Each row is a point. Each copy is the shape, with its points in the same order, turned, moved and blurred by noise. Say if it was mirrored as well.

Shape (7 x 3)
[[-48 -16  15]
 [-12  -4  33]
 [ -4 -60  -8]
 [-23 -23 -38]
 [ 16 -19 -13]
 [ 35  -7   5]
 [-29  23 -36]]
Copy 1 (7 x 3)
[[-40 -18 -17]
 [-11  11 -27]
 [ 16 -55 -13]
 [-10 -41  32]
 [ 26 -15   8]
 [ 39   8   0]
 [-29  -1  48]]
Copy 1 is: mirrored
Copy 2 (7 x 3)
[[-19  33  49]
 [ 12   5  51]
 [ 23  56   2]
 [-20  39 -13]
 [ 19  15  -4]
 [ 39  -7  -1]
 [-41  -7  -5]]
Copy 2 is: mirrored

Shape (7 x 4)
[[ 15 -30  45 -28]
 [-17  14 -10  44]
 [-17  23 -14   6]
 [ 57 -34  16 -34]
 [  5  32  -6   6]
 [ 11   3 -43 -14]
 [ 22 -34  10 -32]]
Copy 1 (7 x 4)
[[-47 -10 -15 -41]
 [ 45   0 -15   7]
 [ 23  27  -3   0]
 [-53 -25  29 -34]
 [ 28  20  11 -21]
 [  2  22  37  13]
 [-49  -3  10 -16]]
Copy 1 is: mirrored
Copy 2 (7 x 4)
[[-60  26  27  10]
 [ 31 -19 -17   9]
 [  2  -6 -35  -7]
 [-42  52  36 -23]
 [  6  21 -28   2]
 [  2  18 -13 -52]
 [-37  21  29 -21]]
Copy 2 is: only turned

Shape (12 x 6)
[[-41   2  12 -13 -12  11]
 [  4  -9 -15  -9 -22  12]
 [-14   8   8 -12  20   1]
 [  8 -11  -3 -15  24  15]
 [ -4  17   4  20 -19 -10]
 [ 11  -9  12  18  -8   5]
 [  9  -9  -4  60  19   8]
 [  8  -3  -3  12  -1  11]
 [  6  -8   0   3  -9 -16]
 [  5 -10  -4  16   8 -12]
 [  9  -4  -3  27   8   8]
 [  7  -7  -9  -2  25   4]]
Copy 1 (12 x 6)
[[-23  10   9  18 -30  15]
 [  2 -11   8   1 -15 -22]
 [  3   1  -1  -1  -6  31]
 [  8 -17  11 -24  -1  18]
 [  1   7 -10  31  10  -5]
 [  0  -3  15  14  19  -7]
 [-13 -35  -1  21  51   6]
 [  4 -17   7   8   9  -2]
 [  0   7  -6   0  11 -11]
 [ -8  -5  -9  -3  23   1]
 [ -2 -20   2  12  27   2]
 [  3 -17  -3 -15   9  16]]
Copy 1 is: only turned
Copy 2 (12 x 6)
[[ 11  -8 -40   5 -11   6]
 [ -1 -12  -3   7 -10 -28]
 [ -9   5  -9 -12  -4  20]
 [-24 -15   4 -22   2  -1]
 [ 27   6   5  17 -21   3]
 [ 21 -16  16  -8 -11  -6]
 [ 26 -32  47   6   3  29]
 [  2 -18  13  -1 -10  -3]
 [ 14   6  12   0   4 -12]
 [ 13  -5  20   1   9   4]
 [ 10 -21  26   0  -5   6]
 [-16 -10  16  -9  10   6]]
Copy 2 is: mirrored
Copy 3 (12 x 6)
[[-34 -15   6  16   6   1]
 [  3 -23   6 -14  -8  22]
 [ -8   7  -9   2  23   0]
 [  6   0   0 -23  33  14]
 [  1  -7  -4  -5 -21 -21]
 [  8 -13  14 -24   0 -16]
 [  6 -17 -16 -55   8 -44]
 [  4  -8   0 -28   2  -2]
 [ 21 -17   2  -4   0  -8]
 [ 17 -16 -10 -18  11 -16]
 [  8 -12  -6 -36   4 -16]
 [  9  -2 -14 -25  26   4]]
Copy 3 is: mirrored

Shape (13 x 9)
[[ 55 -22  -3  16   6  15  20   3  16]
 [  0   1 -34  12  17 -14  30   4  15]
 [ -1   0 -44  25  -7  -5  27 -27  26]
 [-14  10 -25  10 -17 -17   1  -1   4]
 [-14   8 -23 -24   0  25  37 -38  26]
 [ -3   1  -6 -12  22  45  13   0 -30]
 [ 17   4  31  36 -19  31   9   2   6]
 [  3  29 -29 -32   6  42   1   1   2]
 [ 25  -8   1 -24   0   3  -7   6  19]
 [ -7  38  28 -25  36  38   0  18 -12]
 [  5  12  16   8  28  16 -24  -8  16]
 [ -9 -11 -41 -17  23  18   2   9  40]
 [ -7 -22  15  39   1  -1 -14  14  12]]
Copy 1 (13 x 9)
[[  3 -15 -19  -4  21   3  33 -45 -35]
 [ -2 -33  31 -14  19  -6  -1 -33   4]
 [ 10 -37  22 -14 -17 -20  10 -43  10]
 [ 11 -24  11  -7  -5  -6  -8   3  17]
 [-10  17  31 -22 -26  -2  17 -50  24]
 [  8  31  33   1  -4  28  -2 -18 -33]
 [  3  -3 -27  45  -2  15  14 -28  -6]
 [ 26  27  23 -32 -13  37  -6 -30   5]
 [ -8   3 -17 -28  12  25  19 -12  -5]
 [-12  41  17  10  11  60 -28 -19  -6]
 [-22 -13  -7  -1 -11  48 -10 -28  -7]
 [  2 -22  37 -39   4  41  26 -30  12]
 [-19 -38  -5  30   3  28  12   3  -5]]
Copy 1 is: mirrored
Copy 2 (13 x 9)
[[-11   9 -24  33  18  -8 -22  33  33]
 [-25  10 -24  27   9  34  -1  -7  -5]
 [-38  17 -22  47 -21  31  -2   7  -7]
 [-30  14  -8  14 -17   1   8 -15 -24]
 [  4   0  -6  39 -23  44  33  33 -13]
 [  0 -38   8  10  20  10  10  37 -20]
 [-22   8  32   0  -2  -2 -27  40  21]
 [ 32  -9   0  23   0  13  -2  25 -40]
 [ 21   4 -21  11 -11 -17  -1  11  13]
 [ 38 -26  33 -14  20  20  -4   8 -12]
 [  8 -30  11   7 -15   6 -23  -5  12]
 [  9 -11 -51  12 -19  32 -15  12 -21]
 [-42  -6  -6 -18 -13  -3 -27   5  19]]
Copy 2 is: only turned
Copy 3 (13 x 9)
[[ 13   5  15 -31 -44  -6 -39  12  29]
 [-10  -5  -3  -7  20 -25 -25  -1  26]
 [-27  -6  -1  15  14  -6 -51   0  29]
 [-19  -2   4  25  11  -9  -1  -4  13]
 [  3  11 -27   2  36  18 -49  21   2]
 [  2  35  -9 -35  15 -11 -16  15 -28]
 [ 12  43  48  -9 -19  26 -10   4  10]
 [ -1  21 -17  -3  10  -8 -16  53 -20]
 [ 22 -11  -7 -10 -18   4  -2  21   5]
 [ 37  38  17 -28  35 -21   6  34 -32]
 [ 29  -1  42  -4   5  -3 -19  19 -22]
 [-10 -33  -3 -16  27  -1 -23  40   6]
 [ -9  -3  52 -16  -7   9   4 -18   1]]
Copy 3 is: mirrored
Copy 4 (13 x 9)
[[ 40  11  16 -21  21  30 -25  12 -26]
 [ 13 -27  24  10  -5  19  23  15 -11]
 [ 31 -43   6  20   9   8  24  11 -36]
 [ -1 -30  -4  19   1  -2   2  13 -11]
 [ 35 -31 -18 -20   1  11  48 -12 -17]
 [-16  19  -6 -37  -5  14  17 -18 -22]
 [ 20  34 -21   4   5   8  -2  48 -13]
 [-16 -15 -28 -26  32  24  35 -17 -10]
 [ 20  -9   1 -21  25  11  -7  -1  16]
 [-30  34   0 -34  21   4  39  -4  17]
 [ -2  10   7 -22  35 -21  11  28 -11]
 [  1 -51  14 -35  24  26  25  13  -6]
 [  4   0  16  -3  -6  -9 -17  53 -13]]
Copy 4 is: mirrored

Shape (15 x 11)
[[ -4  20  28  14   0  18 -20  -3   2 -12   3]
 [ -1  -2 -13   9 -22   6  12   3 -28 -24  32]
 [  9 -39  53  -8  13 -12   8  -3 -10  -3 -16]
 [  0  44   3 -16   9  -5  -4   7  -3  -3  18]
 [ -4  32 -11 -12  12  24  22 -10  -5 -24  31]
 [ 21  -4  -9   5 -29  12  31  13  -2 -40  -6]
 [-10 -10  21   3   9   5  -6   5   4   2 -32]
 [  5 -14 -18 -14 -40  14  19  18  10 -14  34]
 [-19 -22  25  -6  13  -2   3 -21  -2  11 -35]
 [  9  49  -2 -25  15   3   1  14 -21   5  18]
 [ -2  41 -10  -6   0 -24  -1 -10   5 -20  21]
 [-15 -21  46  16  -6  -6  21  -4 -21  23 -38]
 [ 37 -32 -33  15 -23  15  11  -4  -7 -14   8]
 [  0 -29 -28  -4 -24  11   7  19 -24 -41   7]
 [ -4 -15  51 -24 -16   1  -3 -27 -26  11 -40]]
Copy 1 (15 x 11)
[[  8   3  30   5  12 -19   4 -12  -1  -6   2]
 [ 26  -9   8 -23  19  27   5  10 -32  19  16]
 [-46  20   9 -49  10 -24  12   5  -8  -8  27]
 [ 23  23  -3  20   5  -7  -8  19 -18 -16  -1]
 [ 27  24   9  21   5  26  28  12 -24   8  -2]
 [ 10  -2  17 -23 -37  22   9   3 -44  14  27]
 [-17  14   2 -19  -4 -19  -7 -22   7  -4  14]
 [  6 -23   9   1  -5  36  -2  28 -19  22  39]
 [-43  24  -5 -31   8 -10   0 -15  14   7  -2]
 [ 21  27 -19  25  13 -16  -4  25 -28   1  -2]
 [ 26   9   6   3   0  11 -10  28 -16 -27 -13]
 [-48  12  -5 -40  19 -17  -9 -30 -23   0  14]
 [  6 -44   3 -30 -25  17  19  18 -27  32  11]
 [ 21  -6   6 -43 -17  26  -2  13 -19  37  32]
 [-55  28  21 -32  10 -32 -24  -5 -13  21  -3]]
Copy 1 is: mirrored
Copy 2 (15 x 11)
[[  2  13   0 -29 -26  -2   1   9  13   3  23]
 [ 30 -24 -36 -26  13  18  -8  -1  15   2   8]
 [ 10  28  -7 -13 -15 -14 -21 -57 -12 -25  11]
 [ 32  -7  15  -4 -19  -7 -19  26  14   5   4]
 [ 36 -34 -14  -1 -16 -15  -7  12  27  25  11]
 [ 25 -29 -28 -33  20 -23  14 -13  16 -22 -11]
 [ -6  24  -7  -3 -17 -16   3 -15  -3 -11 -10]
 [ 37 -35   4 -16  29  12  24 -20   9  -1  -4]
 [-17  21 -12   4 -28 -10 -12 -33 -25  -3  -7]
 [ 38  -3  16   6  -3 -13 -35  28  27   8  -4]
 [ 35 -30   2 -13 -23  -5 -14  33  -5  -7   7]
 [-23  29 -11 -23 -26   7 -29 -47   1 -16 -31]
 [ -1 -32 -28  -8  41  -3   7 -16  14 -24  14]
 [ 36  -8 -48 -14  38  -2  15 -12  -5  -4  -4]
 [-13  29   1 -31  -7 -22 -39 -44 -27  12  -8]]
Copy 2 is: only turned
Copy 3 (15 x 11)
[[-14  23   4  -6 -10 -16  10 -13 -25 -18   9]
 [ -1 -20  -6 -20  -4  32  -6  19 -24 -19  20]
 [ -9  15  -4  25  42 -20   9  10  23 -34  13]
 [  0  -3  13 -21  10   3  21 -22 -26   9 -12]
 [ 10   4   7 -31  -8  37  -3 -19 -23 -20 -18]
 [  7 -34  -6 -20 -24   2  -5  16  13 -37   1]
 [ -4  28  14  13   0 -20  19  13  17 -16   3]
 [-27 -27 -13 -28 -11  21  -5  32  -5 -13 -20]
 [  0  34  21  37  13  -5  10   9  20 -16   7]
 [ 11 -12  18 -21  14  11  36 -25 -36  -3 -18]
 [  4  -9   4 -20  -4   9  -3 -27 -18  24   0]
 [-22  11  33  34  19 -10  20  15  20 -37  32]
 [  7 -28 -35   5 -29  26  13  32   2 -30   2]
 [ 21 -14 -10 -21 -15  18  -5  55  -7 -27   6]
 [ -6   5  30  53  29 -26  -1  12  -4 -30   2]]
Copy 3 is: mirrored
Copy 4 (15 x 11)
[[ -5  -9 -22  12   9   4  14  -1 -18  41  16]
 [ 13  12  24 -10  12  -3   4 -22 -11  -1  25]
 [-24 -15 -21  -1 -38  23  14 -29 -49   6 -13]
 [ 26 -10 -22   9  14  -9 -25   3  -6  20  -1]
 [ 32 -18 -20 -14  20 -15 -10 -15  11   1  22]
 [ 10  -7  13 -49  16  13  19   0 -23  -3   7]
 [-17 -13 -24  12 -13  23  20   9 -18  11  -8]
 [ 33 -23  43 -25  -2  12  10   4  -6  -4  21]
 [-37 -19 -26  16 -27   7  24  -7 -10  -5 -14]
 [ 24  -7 -22   9  16  -3 -44   6  -9   4  12]
 [ 29  -2 -11  -2  12 -31 -12   5  -8  25 -10]
 [-56  -9  -6  13 -10  34  14 -22 -15   1 -26]
 [-10   8  21 -48 -18   1  16  15  -9  -8  35]
 [ 21   6  25 -18   4   7  28   4 -25 -31  25]
 [-60 -38 -12  23  -9   5   5 -11 -44   0 -11]]
Copy 4 is: mirrored

Shape (17 x 12)
[[ -8  -5   8 -28  22 -25  19  39  17  -1  20 -36]
 [ -3   9 -30  -5 -12  24  -3 -42  12   1  19  16]
 [-13  18  -5  23 -18 -12   5   7  -1 -22  15  12]
 [  7  11   9   6  20  27  20 -39   5   2   4  12]
 [-22  15 -32   1  14  -8   8  26  21  -1 -13   5]
 [-30   3  12 -12  25  18  -4 -29   4 -19   9  16]
 [  7   8  19  -3 -13   5   2  25 -25  -5  -7  16]
 [-17  -1  10  25 -12 -11  -5  48   0 -33   9 -13]
 [  4 -13  10  18 -34  11  24  11 -25 -16  14   9]
 [-17  11 -22  14  14  10  13  25  -6  15  -5 -17]
 [ -5   3   5 -23  -3  11   9 -33   9  13 -14  -1]
 [ 10  -3 -28  16  20 -19  -3 -52  -1  29  -3  19]
 [  9   6   3  -1  10   7  12 -60  -2 -34 -26  -4]
 [  6  13  18  17   6 -16   7   7  30   8  -1  -3]
 [ 37  13   7   2   8  -3  -6  33  -6   3  14 -11]
 [  8   8  31  11 -20   1 -11  14 -21   1   6 -27]
 [ 23 -27  15   3   2   3  -9  44  11  11   3 -21]]
Copy 1 (17 x 12)
[[ 22  38  33 -29  -8  19  12  16   7 -40  -9  -9]
 [  3 -13   1  30  34  -8  21  -5 -19  15  11   8]
 [  5  12  -5   2  -1 -19  -6  31  -6  10   3  30]
 [-26  -7  -6  29  11 -18  21 -15  -8 -16 -14   3]
 [ 26  19  -5   6 -22 -10  30  22   4   0  13 -13]
 [-26 -19 -16  -3  22  -4   8  10   0  -1  -5 -20]
 [ -9   8 -13  -6 -27  26  -4   6 -13   1  -4  34]
 [ 22  20  -4 -32 -19  -9 -15  30  26   7  -7  26]
 [  5   9 -12 -15  -3   2  -1   5 -20   0 -22  58]
 [ 36   6   4   8 -25  -2  19   4   6  -7 -26  -4]
 [-22  -5  19   4   1  -1  24 -20 -19  -1   5  -4]
 [ -9  28   3  46  17 -13  12 -20 -33  25 -16 -22]
 [-23  -2 -18   2  18 -35  -5 -37 -18  -6  15  -4]
 [-16  33  21  10 -12 -16   7   6  17  -2  -2  11]
 [  9  38  11  16 -13  27 -13  -5  23 -15  -5  27]
 [ -1   6  22 -13 -19  11 -27 -16   7   0 -16  34]
 [  3  44  22 -18 -18  26  19 -12  33   4 -16  26]]
Copy 1 is: only turned
Copy 2 (17 x 12)
[[-33   6 -14  26  -8  10  59 -19 -14 -19  14  12]
 [ -7 -41   4 -29  -1  -5 -26  -8  20  10   3  -9]
 [  8   5 -34 -17   2 -10  -4 -24 -13 -14 -13   1]
 [ -1 -17  31 -28   0 -34   4   5  12  -8  -3  -2]
 [ -6  -1 -21  -1  30  24  23  -5  15 -15 -14  -6]
 [ 12 -10  16 -19 -23  -6   3   0  26 -31  11  11]
 [ -9  26 -23 -16   2 -15   3  18 -19   1  -1  27]
 [ 17  25 -40  -3 -10  11  26 -17 -33  -4 -17   9]
 [ 12  11 -15 -23   7 -24  -3 -16 -34  19   5  24]
 [-15  20  -3 -21  23  16  31 -16   7   7  -9  -3]
 [-13  -8  11  -7   1 -17  -2  17  18   0  29 -10]
 [-29  -2  34   5  15 -13 -36 -12  24  -2 -20 -19]
 [  9 -13  37 -22   4 -16 -22  13 -15 -29  21 -28]
 [-10   6 -11  13  -2 -27  22   0  -1  -8 -20 -16]
 [-41  10 -11  -8  -5  -6  26   9 -33   4 -29  14]
 [-16  34 -17 -17 -26 -14  13   2 -31  13   3  -1]
 [-13  16  -6  24 -12   5  37  12 -29  27 -18  16]]
Copy 2 is: mirrored
Copy 3 (17 x 12)
[[ -4   4  -7 -24  33   6  38  -1 -22  48  39  -5]
 [ 21 -30  25  -7 -28   8   5   5   0   2 -27   0]
 [ 12  17  22  -6  -6 -16  28   5  26   3   5 -24]
 [ 19  12  23 -31   0  16  -2   9 -18  -9 -31   8]
 [  3  -2  10 -14   2 -40  21 -17  -3  13  21  12]
 [ -6   2  17 -17  -5 -15  15  32 -31   6 -31  -9]
 [ 22  36   1   7  12  -7 -10   3   1  15   9 -25]
 [ -8  22   1  -8  20 -19  22  21  30  15  38 -30]
 [ 35  12  21   7  25   8   1  14  19  -1   9 -37]
 [ 13   9  -3  -3  21 -20  19   3   2  -4  22  28]
 [  4   3  33  -2  -5  13  -5  -3 -32  16 -11   6]
 [  0  -6  11   0  -5  17  20 -43  -8 -19 -45  10]
 [ -8  14  32 -24 -26  24  -1   2 -35 -36 -11 -15]
 [-11  26  18 -29  14   7  12 -13  14  20   2   4]
 [ 11  26 -30 -18  10  17  -2  -6  15  26  17  -7]
 [  2  37   1  16  13  28   3  23  16  20  17  -7]
 [-12   5 -17  -9  45  14 -15  -4  15  29  25  -6]]
Copy 3 is: mirrored
